Each row of a before or after table is a point. The points were changed in one or more steps. Then noise was added and the rows were shuffled. The steps act on columns, c1 being the first. What was done? A step turns or swaps two columns, mirrors them in a line or flattens them onto one, adds a multiple of one to another, or multiplies or shifts one. Angles are multiples of 10 degrees, from the lower column toward the higher: turns from -170 to 170, lines from 10 to 170 but not 90. Use the fewest steps. Two steps may share a column if one is a turn and the other turns, adds or multiplies; they go together, in the order done. Otherwise the lowest column goes first.

Before:
-3 -17 9
22 -12 -14
31 46 -53
-6 -36 43
-20 -15 -21
20 27 -16
-26 31 42
47 -14 -2
0 36 -25
-8 -22 20
After:
2 -52 30
-3 -11 20
4 31 -31
13 21 -27
17 0 15
-10 -39 -39
-7 21 18
-4 -26 19
10 12 11
17 62 -36
Steps: multiply c1 by 0.4; mirror c2 and c3 in the line at 140 degrees

Before (14 x 4):
10 4 5 -23
25 12 -4 -13
21 22 -14 -3
3 10 -6 -22
5 25 -5 -23
4 19 -2 -16
17 12 -12 -21
31 -55 -5 -27
18 -41 -8 44
0 23 0 42
2 29 -39 2
16 27 0 0
1 12 -3 8
17 26 -5 -17
After, 14 rows:
-15 -3 -5 -17
-23 17 1 -20
-38 12 -4 -5
-39 23 -53 -23
-35 0 -5 -24
-40 48 -2 11
-21 -10 -16 -22
-34 1 -9 -32
-17 13 -17 -18
-26 5 -4 -31
-36 -11 -7 -24
-31 -14 7 -19
-9 -56 -4 27
-23 9 -11 61
Steps: shift c1 by -40; turn c2 and c4 by -50 degrees; multiply c3 by 1.3

Before, 10 rows:
-5 -22 -39 -24 -12 20 -26 -8
-19 12 5 -7 -16 8 -11 -9
-21 -20 -14 13 5 14 -6 -30
-3 -12 10 58 3 -13 -3 34
-5 9 9 9 31 -7 22 -18
-17 -5 -2 -8 2 41 15 20
-33 9 -41 -57 9 -12 35 -15
-16 -8 -6 -38 16 -26 -26 -4
-5 -21 23 -20 -11 -3 10 -4
24 6 2 -23 -16 -30 -37 9
After (10 x 8):
-24 -23 -39 -33 -7 -1 -25 -2
-34 -8 -6 -14 12 -13 -27 42
-6 -13 10 59 2 27 -4 -19
-3 6 1 2 -12 -2 -35 37
-6 -5 -2 -26 1 33 16 -20
2 -20 22 -14 -8 -6 10 15
-8 9 -41 -40 8 -16 36 43
-26 -21 -15 -5 4 -25 -4 -26
11 9 7 8 21 -21 23 -7
-26 12 5 -12 -10 -6 -11 -4
Steps: add 0.7 times c7 to c1; turn c6 and c8 by -70 degrees; turn c4 and c8 by -40 degrees; multiply c5 by 0.7

Before (14 x 11):
34 -5 -6 -11 -32 15 -39 -4 -19 18 26
39 0 3 -11 38 -6 24 -31 20 -23 24
52 24 7 -38 2 15 5 -26 10 -44 0
24 9 -13 6 27 7 26 32 18 4 6
14 -16 -5 -22 -27 1 -9 -26 -6 -15 24
-14 -15 -29 42 -26 17 3 25 0 6 -13
2 -6 -47 49 -32 33 -8 -11 -15 43 -12
-9 13 -33 60 -17 -9 -31 16 5 21 -9
30 22 -1 -21 7 -7 16 -22 -34 -20 14
-6 4 -49 27 -6 -6 17 25 3 17 -5
-34 -5 -25 20 -7 25 -30 -1 -15 35 -18
3 26 8 3 -33 21 -2 -12 2 8 33
23 15 -12 -7 8 -26 36 8 36 16 -18
13 29 -52 -9 22 -7 25 16 43 -6 12
After:
14 -44 -38 -29 2 -16 -27 -5 -29 23 0
14 -8 14 20 18 26 -6 -4 -16 -24 -26
39 3 1 1 13 30 -35 -11 -19 40 -11
51 10 -22 26 45 30 -5 10 -38 10 3
22 -9 -17 -22 -19 -12 -22 -23 -22 5 36
2 -46 -1 -12 -37 17 13 29 49 -37 7
-4 -47 -14 -16 -15 -25 -12 -2 23 -9 12
33 -6 4 33 -11 7 21 15 0 -35 -42
-35 -25 0 -8 -32 4 37 23 23 -11 -1
30 4 -21 48 18 21 -20 -12 -1 9 -5
4 13 -23 -2 -2 15 -16 18 4 -34 -31
-16 -31 9 -25 -2 -23 4 20 35 -26 14
-11 -30 -17 -37 -19 -17 31 -6 50 -21 -8
24 -11 -12 -12 -9 -32 -24 12 -4 26 8
Steps: turn c4 and c9 by 120 degrees; add 0.3 times c1 to c4; turn c2 and c3 by -80 degrees; turn c5 and c10 by 100 degrees; turn c6 and c8 by 80 degrees; turn c7 and c11 by 150 degrees

Before (13 x 12):
-11 0 -11 45 -13 11 16 -13 30 -11 -27 19
-5 -13 4 -2 19 14 3 -23 -30 16 15 19
9 -2 6 4 -5 12 -13 -30 -12 47 21 -9
20 -7 30 10 2 34 -10 -12 1 15 5 16
-19 -17 46 -16 1 -2 -10 -24 -14 17 2 -20
-22 19 2 20 -35 17 4 -4 15 -21 1 30
-16 -2 37 20 -4 -22 1 14 22 4 20 25
17 -28 11 -24 9 1 -29 -34 -5 13 23 -11
4 -26 -1 -13 8 26 -18 4 -17 29 13 -19
-5 -10 21 12 18 5 -40 -22 -33 9 20 -18
-2 42 -8 18 7 15 17 -4 17 -15 -11 13
10 11 29 18 -25 -29 5 19 -7 -4 -13 37
16 0 20 29 -23 0 31 6 2 -13 16 12
After:
10 -11 36 7 -24 -6 19 4 36 7 -20 58
14 -9 26 -23 -6 -1 9 31 15 -5 -6 19
-20 23 62 16 0 11 -24 -9 -7 -6 4 -32
-22 -28 1 -29 -19 -7 -5 4 -4 5 -19 51
-6 15 27 -6 23 31 -22 -41 14 -5 17 -30
-3 -33 -12 -28 0 -11 -3 19 -1 28 -1 20
19 17 40 -29 3 12 -11 -10 -18 0 3 23
4 40 1 -3 10 27 4 -16 -20 -9 9 -27
-15 3 48 -6 8 -28 14 1 22 1 6 39
-6 20 5 -2 18 32 -25 3 -4 -4 17 32
16 24 12 19 15 4 -33 -27 -15 -16 11 -18
10 43 6 -11 6 14 -30 -13 -3 21 5 -16
-12 -10 -13 -46 -20 -22 -14 17 12 -7 -18 30
Steps: mirror c2 and c10 in the line at 60 degrees; multiply c3 by 1.3; turn c6 and c9 by 70 degrees; turn c4 and c9 by 140 degrees; flatten c5 and c11 onto the line at 40 degrees; swap c7 and c8; multiply c12 by 1.6

Before (8 x 18):
-4 -20 15 -2 -28 1 18 6 -27 4 -29 -29 19 -13 -36 -24 -19 -35
-4 31 18 -21 -17 -39 -2 32 -21 21 -29 14 -28 40 1 25 -6 -37
-5 -21 -29 14 -54 -13 13 30 -19 -46 -47 41 23 0 18 6 12 -7
-35 -22 -8 -3 -9 -22 -13 54 -5 -11 9 -3 3 -20 -47 -24 -14 4
-16 38 -6 -42 -34 23 -5 -1 -14 -10 2 16 10 4 12 15 11 10
-13 2 -45 -8 -46 16 -13 15 22 22 12 -3 -13 53 -22 -7 -40 25
29 17 -12 24 -60 21 13 -7 9 -18 -15 -14 -39 29 -40 -16 -16 21
8 8 -22 -23 1 -23 11 36 -4 -25 -33 6 17 47 0 36 -19 -38
After (8 x 18):
-15 47 -7 40 -33 23 -5 -1 -23 -7 -16 18 13 4 11 15 10 10
-5 4 -30 3 -52 -14 13 30 -29 -35 49 40 38 0 19 5 13 -7
29 -4 -12 -19 -59 20 13 -7 15 -31 22 -12 -30 28 -40 -16 -14 22
-36 -19 -11 -1 -9 -21 -12 54 -8 -9 -9 -3 7 -20 -47 -25 -13 4
-13 -10 -45 3 -46 15 -12 16 36 16 -14 -4 -18 53 -24 -8 -41 25
-5 8 18 29 -17 -38 -2 32 -32 11 19 13 -35 40 1 26 -6 -38
-5 -8 17 12 -29 0 18 6 -43 11 28 -29 16 -12 -35 -24 -21 -34
9 25 -22 33 2 -23 11 36 -5 -18 24 7 24 48 1 35 -19 -37
Steps: turn c10 and c13 by -20 degrees; add 0.7 times c13 to c2; turn c4 and c11 by 160 degrees; multiply c9 by 1.6

Before:
8 3 -22 -5 17 -2 8 -40 21 -8 6 -14 18 8 28 19 -9 6 -13 -27 5 -13 24 11
-20 -23 12 4 -16 -12 40 -22 34 21 -10 -10 -3 7 38 22 -24 22 14 2 0 -3 -9 -20
8 -17 -32 1 29 -34 -33 4 21 33 -14 28 3 -8 -17 -20 -1 -18 -22 45 -14 -9 -46 2
15 -3 4 10 16 -36 25 50 -14 16 3 13 5 0 16 9 4 -18 -16 25 -25 -6 8 12
-3 13 -14 -14 -18 -19 -17 -9 17 -15 -5 -1 7 29 15 0 23 7 -15 -3 -10 16 -27 11
-5 4 18 -27 4 0 29 35 10 -5 5 1 -8 5 -13 -20 18 -57 2 -28 20 -5 27 -33
-11 -10 -13 23 7 14 -32 23 -16 11 1 6 -1 6 38 3 -22 40 20 8 -1 3 -34 6
-1 4 5 11 -10 5 -5 8 -6 10 1 -7 -16 16 -7 -9 -18 -26 -1 -5 -21 -6 -39 4
15 28 -5 -5 15 -9 3 8 6 -2 -2 -28 -9 4 -14 -16 -15 -15 4 -3 18 -4 -43 -25
22 -22 -6 4 26 4 -3 35 1 -7 11 -1 15 20 7 8 -8 -2 5 26 10 19 -21 -15
18 -20 -26 7 -6 35 56 27 -10 23 -12 29 -10 18 2 -12 3 -1 -2 -20 2 -5 3 -3
4 -42 -2 -19 1 1 6 9 -13 15 -55 12 5 -1 9 -13 6 22 55 41 -4 34 -18 17
23 -24 -20 17 -36 -12 30 8 -10 28 -10 25 -37 36 13 -19 -6 0 -39 4 4 39 -16 6
After (13 x 24):
17 -4 -4 9 20 41 24 49 -15 6 -24 -5 -3 2 17 7 7 -20 -19 28 -22 -6 10 14
-20 -22 -15 4 -22 20 37 -21 33 -16 -22 9 0 9 37 24 -23 22 10 2 3 -3 -9 -18
24 -21 4 17 -2 24 29 7 -7 -20 -24 45 39 38 12 -19 -6 0 -38 4 2 38 -15 4
-5 10 16 -11 -12 11 -16 -7 17 26 -10 11 -2 29 15 -3 19 6 -14 -5 -13 18 -28 6
20 -22 6 5 16 -6 -2 38 0 2 16 -20 -12 21 11 8 -7 -3 4 23 10 16 -20 -15
18 -21 20 4 20 -20 59 25 -10 -38 0 22 18 15 -2 -10 2 1 -1 -22 -1 -7 5 0
-12 -12 11 24 11 -10 -33 26 -20 -15 2 1 7 8 39 4 -22 41 21 10 -2 4 -33 4
18 29 3 -6 -13 3 3 8 9 10 -7 -30 15 6 -18 -14 -16 -16 5 -7 16 -4 -46 -28
6 -19 32 1 42 48 -32 6 21 -10 -43 1 8 -8 -16 -17 -5 -16 -22 42 -12 -7 -48 3
7 3 25 -4 -4 -2 8 -43 23 7 7 -20 -8 7 27 20 -9 5 -13 -27 5 -11 28 11
-9 6 -20 -23 2 -2 27 34 9 4 5 -8 1 3 -12 -19 21 -60 -2 -32 20 -5 29 -34
0 3 -13 9 -13 2 -4 7 -4 -11 -2 8 8 13 -6 -10 -15 -24 1 -5 -17 -5 -39 6
2 -45 3 -18 8 6 5 7 -12 -11 -60 8 -5 2 9 -14 4 22 54 36 -8 35 -21 19
Steps: turn c3 and c13 by -160 degrees; turn c5 and c12 by -50 degrees; turn c6 and c10 by -150 degrees; add -0.7 times c6 to c11
